Every row gives one point. The points of each table are mixes of a few directions, plus a little noise. Count the directions of each table, and those that both share. Where both have some left over, give the other angles between the two spaces (their principal angles), to ten degrees, smallest first.

First:
[[ 2.9 -4.1]
 [ 2.1 -3.0]
 [-1.0  1.4]
 [-5.1  7.3]
 [ 1.6 -2.3]
 [-0.5  0.8]]
Second:
[[-0.1  1.5]
 [-0.3  3.1]
 [ 0.9 -9.5]
 [-0.2  2.3]
 [-0.5  5.7]
 [ 0.3 -3.2]
 [ 0.0  0.2]]
Directions: first 1, second 1, shared 0; angles 30

First (6 x 4):
[[-1.6  1.2  6.9 -2.6]
 [ 4.4  2.3 -5.0 -1.3]
 [-4.4 -4.3  0.2  4.3]
 [ 0.1 -1.1 -2.9  1.6]
 [ 4.8  3.5 -3.0 -2.8]
 [-3.2 -1.6  3.9  0.8]]
Second (7 x 4):
[[ 3.8  2.4 -3.6 -1.6]
 [ 0.6  0.4 -0.7 -0.3]
 [-1.3 -0.8  1.1  0.5]
 [-2.2 -1.3  2.1  0.9]
 [-2.2 -1.3  2.1  0.9]
 [ 7.6  4.7 -7.1 -3.3]
 [-6.4 -3.9  6.0  2.6]]
Directions: first 2, second 1, shared 1

First (7 x 8):
[[-2.5 -2.2 -2.5 -1.5  2.2  4.7  3.6  3.6]
 [-1.3 -2.2  5.2  2.2  0.2 -3.5 -3.6  1.6]
 [ 0.9 -1.3  3.7 -0.3 -0.4 -7.5 -0.5 -4.8]
 [-1.6  0.5 -1.2  2.5 -0.8  7.4 -1.8  5.1]
 [-1.9 -2.9 -2.4  0.4 -2.9  5.0  6.0 -4.9]
 [ 3.2  2.5 -1.5 -2.5  0.0 -4.7  1.3 -4.9]
 [ 3.3  5.7 -1.3 -0.7  1.6 -1.5 -5.1  4.1]]
Second (9 x 8):
[[ 4.9  1.6 -0.7  2.7  1.4 -0.2 -0.4 -3.4]
 [-3.0  3.8  0.2 -3.3 -6.7 -3.0 -3.0 -0.7]
 [-0.5  4.2 -0.2 -1.7 -5.4 -2.7 -2.9 -2.2]
 [ 8.0 -4.0 -0.8  6.8 10.3  3.9  3.8 -1.8]
 [-5.9 -3.9  0.9 -2.6  0.8  1.5  1.9  5.3]
 [-2.6  0.3  0.3 -1.9 -2.2 -0.7 -0.6  1.1]
 [-1.1 -4.0  0.3  0.7  4.1  2.4  2.6  2.9]
 [-3.9  2.8  0.3 -3.6 -6.0 -2.5 -2.4  0.4]
 [ 4.0 -0.8 -0.4  3.0  3.8  1.2  1.1 -1.6]]
Directions: first 4, second 2, shared 1; angles 80

First, 11 rows:
[[ -3.1   1.4  -3.9  -1.8   4.3  -0.2   3.2  -0.1  -6.2   2.2  -2.9]
 [ -2.0  -0.5  -1.9   1.6  -1.3   2.2   2.5   2.7   0.9   3.0  -0.1]
 [ -1.8  -3.2   0.6  -4.8   1.3  -2.0   0.1   3.3  -3.0   8.7  -3.1]
 [  1.1   0.9   1.0   3.2   1.5   2.0  -0.3  -3.8   3.0  -3.8   2.3]
 [  0.7   0.5  -3.1  -1.1  -2.5  -2.0   1.0   7.0  -3.3   4.2  -2.3]
 [  1.0   0.7  -0.4   2.4   1.0  -0.3   0.6  -3.1   2.1  -2.3   2.6]
 [  1.1  -1.5  -0.8  -0.8   3.3  -1.3   0.7   3.0  -1.9   7.7  -1.4]
 [  3.9   0.0   3.3   1.9   1.5   0.2  -2.9  -2.7   3.1  -2.5   1.9]
 [ -2.8  -2.0   3.8   1.7  -0.1   3.8  -0.2  -6.4   6.2  -3.1   3.1]
 [  0.7   2.7   0.1   0.6  -6.4  -4.2  -1.6  -7.3   3.6 -14.4   5.4]
 [  1.2   0.9   1.5  -2.8  -2.5   1.8  -3.2   7.2  -4.4   0.5  -5.6]]
Second, 9 rows:
[[-7.2 -0.4 -2.4 -4.4 -0.7 -4.0 13.4 -0.4 -8.5 -4.2 -1.9]
 [ 3.3  3.9 -0.5  4.5 -1.5 -0.7 -1.6 -1.3 -1.7 -2.2  2.0]
 [ 0.0 -2.0  0.9 -1.3  1.0  1.4 -2.5  0.9  3.0  2.2 -0.6]
 [ 1.0  2.2 -0.6  2.0 -0.9 -0.9  0.8 -0.8 -2.1 -1.8  0.9]
 [ 0.9  1.6 -0.4  1.6 -0.7 -0.6  0.2 -0.6 -1.2 -1.2  0.7]
 [ 2.1  3.2 -0.6  3.4 -1.3 -0.9 -0.3 -1.1 -2.1 -2.2  1.5]
 [-3.9 -8.6  2.3 -8.0  3.7  3.5 -2.7  3.2  7.8  6.8 -3.6]
 [ 1.0 -3.8  1.9 -2.0  2.0  3.2 -6.5  1.6  6.9  4.8 -0.9]
 [ 2.8  3.9 -0.7  4.2 -1.5 -1.0 -0.8 -1.3 -2.2 -2.4  1.9]]
Directions: first 6, second 2, shared 0; angles 30, 30

First, 11 rows:
[[-4.7 -0.5 -4.5 -0.3 -1.7  1.9 -2.2 -1.1 -0.9 -0.8 -0.5  5.2  2.8  3.7]
 [-1.1 -1.1 -3.2 -1.8  0.0 -2.3 -0.8 -1.2 -3.1 -2.3 -1.4  4.0  1.5  4.1]
 [ 1.9  0.3  6.0  1.0 -1.2 -1.3  1.6  3.1  5.1  5.2 -4.6 -5.1 -1.7 -4.7]
 [ 1.5 -1.7 -4.1 -1.3 -0.7 -3.6  0.7 -1.9 -4.5 -2.8  0.5  4.7 -1.1  4.4]
 [ 1.4  1.9  8.0 -1.1  1.0 -1.9  0.8  4.3  4.7  5.0 -7.6 -7.0 -0.6 -4.8]
 [ 3.9  1.6  3.1  1.2  1.3  1.3  1.9 -0.2  1.0  1.3  3.7 -4.9 -3.7 -4.8]
 [-2.5 -2.9 -4.9  0.2 -3.4 -1.3  0.1 -2.0  0.5  0.7 -1.2  5.1  2.0  2.3]
 [ 1.5  1.3  4.4 -1.9  4.8  0.2  2.2 -0.8  3.1  1.3  0.3 -8.6  2.5 -8.7]
 [-1.6  0.1 -1.7  1.2  1.6  2.3 -3.4  1.0 -4.5 -6.1  4.4  4.0  1.0  6.7]
 [ 1.3  6.3  0.9 -1.2  2.0  5.7  0.0 -1.5 -1.5  1.6  3.8 -3.4 -5.2 -4.0]
 [-1.7 -5.3 -3.8  4.0 -3.6 -1.0 -1.1  0.2 -0.1 -3.0  2.6  6.2  2.4  5.7]]
Second (9 x 14):
[[ -1.1   1.7  -2.4   1.4   2.8   0.1   4.1  -1.9   5.1  -3.1  -2.2  -3.5
   -1.8   2.7]
 [ -1.3   1.8  -2.0   2.1   2.6   0.4   1.3  -0.2   4.3  -3.5  -0.8  -3.5
   -1.8   2.0]
 [ -0.2  -0.6   2.5   1.3  -2.0   1.0 -10.2   5.9  -5.2   0.6   4.8   1.9
    1.0  -3.0]
 [  1.8  -2.6   3.8  -2.5  -4.5  -0.3  -5.5   2.3  -7.9   5.3   2.8   5.7
    2.9  -3.9]
 [  1.7  -1.6   0.6  -3.5  -1.7  -1.2   5.8  -4.1  -1.4   3.8  -2.5   2.7
    1.4  -0.2]
 [ -0.2  -0.4   2.3   1.2  -1.8   0.9  -9.3   5.4  -4.7   0.5   4.3   1.7
    0.9  -2.8]
 [  0.0   0.1  -0.7  -0.4   0.5  -0.3   2.9  -1.7   1.5  -0.1  -1.3  -0.5
   -0.3   0.9]
 [ -1.1   1.0  -0.6   2.0   1.2   0.7  -2.9   2.3   1.2  -2.5   1.2  -1.9
   -0.9   0.3]
 [  0.2   0.8  -3.4  -1.8   2.8  -1.3  13.9  -8.0   7.1  -0.9  -6.4  -2.7
   -1.5   4.2]]
Directions: first 6, second 2, shared 0; angles 40, 80

First, 10 rows:
[[ -1.4  -1.4  -0.4  -5.2   3.8  -2.9  -2.0  -2.1   0.2  -1.8   0.6  -5.3
   -0.6  -0.6  -0.6   1.7  -3.0  -4.8   3.2   2.1]
 [  0.4  -6.0   2.3   2.9  -4.7   1.0  -1.0   2.9  -5.1   2.9   1.0   4.4
    2.3  -2.5  -0.8  -2.9   8.7   2.6   1.4   7.4]
 [ -6.5   8.9  -1.0  -0.4  -1.5   3.8   0.3   7.2   1.6   4.5   4.6   2.2
   -1.9   2.7   3.0  -1.0  -2.8  -0.9  -6.5  -1.4]
 [ -4.9  -2.2   2.0  -2.4  -0.8  -0.8  -2.9   3.7   0.0   4.0   5.0   1.8
   -0.4  -1.7   3.3  -1.4   6.1  -3.6   0.5   8.2]
 [ -2.3  -1.4   1.5  -2.1   1.8  -2.2  -0.7  -0.9   2.6   1.4   3.0   1.3
   -1.0  -0.9   3.4  -0.6   3.0  -2.5  -0.7   3.0]
 [  2.4   2.8   0.0   3.2   0.1  -0.1   1.6  -2.1   6.8  -0.3  -0.8   3.1
   -1.0   0.4   3.1   0.5   1.7   1.4  -2.0  -4.9]
 [ -0.9   2.0  -1.7  -1.1  -1.0   2.3  -0.7   3.5  -4.3  -0.3  -1.1  -3.6
    0.8   1.2  -3.8   0.7  -4.7  -0.4   1.3  -0.1]
 [  1.8  -3.7   1.8   0.8   2.3  -3.0   2.9  -6.4  -0.1  -1.7  -0.5   3.2
   -0.6  -0.6   1.7  -1.6   0.8   3.0  -3.0  -1.8]
 [  5.8  -1.2  -3.5  -1.1   1.4   0.4   0.4  -3.3  -5.8  -6.7  -7.6  -9.1
    2.2   1.1  -9.1   3.4 -10.0   1.0   6.1  -5.0]
 [  5.5   2.4  -1.0   5.2  -1.3   1.2   2.3  -2.2   4.3  -1.9  -4.0   2.0
    0.2   0.8  -0.4   1.0  -0.2   3.8  -0.6  -7.2]]
Second (10 x 20):
[[ -0.4  -3.6   2.3   0.2  -1.5  -1.4  -2.0  -1.5 -10.7   2.3  -2.4   2.2
    1.2   4.8  -2.0   0.3   7.8  -0.5   1.1   0.6]
 [ -0.8  -0.3   0.4   0.9   1.6  -2.3   3.2  -0.4   8.8  -0.5   4.2   2.2
   -3.2  -4.6   1.9  -3.8  -3.0   1.5  -4.3  -0.1]
 [  1.4   3.0  -0.4   0.9   2.6  -1.6  -4.4  -1.1   9.5  -3.7  -0.4  -4.2
   -3.6  -1.9  -0.9  -1.6  -2.8   0.8   1.8  -2.6]
 [ -0.6  -2.8   0.3  -0.1  -2.6   0.2   3.4   1.2  -6.9   2.9  -0.1   3.3
    2.1   2.1  -0.6   1.1   3.0  -1.5  -1.0   1.2]
 [ -1.0  -1.6   1.1  -0.6   0.0   0.3  -0.9  -1.5  -5.7   1.3  -0.8   1.6
    1.5   2.0   0.9  -0.4   3.2   0.8  -0.7   1.4]
 [  2.4   4.8  -4.8   1.1   0.0  -0.5   1.5   2.1  11.7   0.0  -2.6  -2.5
   -0.4  -1.3  -1.4  -2.2  -1.9  -1.9   0.9  -5.3]
 [  0.3  -3.6   3.2   1.7  -2.1  -1.8   1.6   2.1  -2.0  -1.8   4.1   0.4
   -3.6  -1.3  -3.5   3.7  -2.8  -1.4   0.5   1.2]
 [  2.2   7.3  -5.5   0.1   1.3   2.5   1.5   3.1  15.5  -2.8  -0.2  -5.5
   -0.3  -4.7   0.6   0.7  -9.6  -0.9   1.8  -3.4]
 [ -2.2  -4.4   4.0  -0.8   0.5  -0.7  -1.9  -3.3 -10.8   1.4   0.6   3.4
    1.1   2.6   1.3  -0.7   5.5   1.9  -1.6   3.6]
 [ -1.4   1.1  -0.7  -3.0   0.4   4.9  -1.8  -1.1  -9.0   0.8  -2.3  -1.1
    5.5   2.3   3.3   3.0   0.4   1.3   1.3   3.4]]
Directions: first 5, second 5, shared 1; angles 40, 60, 60, 90
